Every row gives one point. The last column is the point's height on a tilted bowl or saddle (a function of degree 2), plus a little noise. Along how many of its main directions does it bend up, bend down or stay straight?
(in the rows, 128 means zero)

Points, 16 rows:
[[197 132 155  87]
 [249 170 125 112]
 [204  95 110  80]
 [163 166 102 139]
 [161  85  84 171]
 [ 89 121 134 146]
 [168  84 150 101]
 [109  96 193 143]
 [ 71  93 211 161]
 [110  54 190 170]
 [115  65  87 249]
 [124 125  95 149]
 [ 84  94 156 178]
 [111 152 149 133]
 [ 96 123 184 141]
 [149 170 105 136]]
Directions: 1 up, 1 down, 1 straight

Points:
[[144 178 159 139 100]
 [147  85 204 136 123]
 [ 55 162 142 137  90]
 [147 203 196 107  69]
 [146 229  63 132  48]
 [111 165 129 143 106]
 [184 130 135 172 109]
 [145  63  54  54  62]
 [ 88 115 136 119 118]
 [156 228  49 151  41]
 [125 132 123  93 117]
 [121 219  80 180  50]
 [ 71 176 119 147  87]
 [139 126 175 177 107]
 [153 170 103 100 103]
 [186 135 157 110 123]
 [ 89 111 210 153 104]
 [136 131 162  82 117]
 [216 173 128  99  98]
 [ 89 132 109 153 109]
 [137 163 164 174  97]
 [ 81  82 138 139 117]
 [ 37 206 157  89  34]
 [190 105 113 149 117]
 [168 183 154  66  88]
 [173 179 163  80  95]]
Directions: 0 up, 4 down, 0 straight

Points:
[[140 100  78  75 147 110 154]
 [ 54  78 151 152 188 154 167]
 [138 110 128  65 142  93 147]
 [139  84 128 153 166 210 198]
 [ 75  85  82 155 107 223 168]
 [ 97 170 109  87 143 159 145]
 [102 147 130 156 143 172 150]
 [152 155 122 139  63 118 121]
 [130  65 173 142 147 143 150]
 [113 135 102 159  98  94 117]
 [166 133 143 138 141 147 145]
 [155 130 107 140 180 103 163]
 [144 157 152  59 103 154  88]
 [153  84 169  82  74 109  91]
 [ 98  89 182 114  76 177 105]
 [ 91 140  95 132  85 153 123]
 [138 123 160 103  71  80 137]
 [134 100 192 151 228 113 249]
 [126 202 177 159  75  30 207]
 [ 21  49 156 161 165 116 119]
 [131 160 115 221  98 141 119]
 [195 186 151 149 131 158 129]
 [ 87 147  71 122 127 150 132]
 [116 206 159 145 120 113 140]
 [156 137 169 147 174 173 188]
 [ 34 169 105 152 108 122 138]
 [109 135 104 176 160 196 169]
 [195 120 114  69 156 114 162]
 [136 192  64 173 150 152  98]
 [129  74  63 117 149  86 153]
 [ 80 178 114 183  79 185 157]
 [169 103 117 159 161 131 161]
 [169 139 111 207  86  51 141]
 [ 92 175  63  93 175  89 171]
 [140 165  60  80 115 111 136]
 [158 122  48 142 101  97 128]
 [123  51 142 138 150 144 137]
 [104 138  54 160 249 123 186]
 [143 132 127 124 110 175 124]
 [149  91  65 138 125 117 135]
 [155 176 167 149  73 136 134]
 [128 111 140 128 124  92 138]]
Directions: 4 up, 2 down, 0 straight
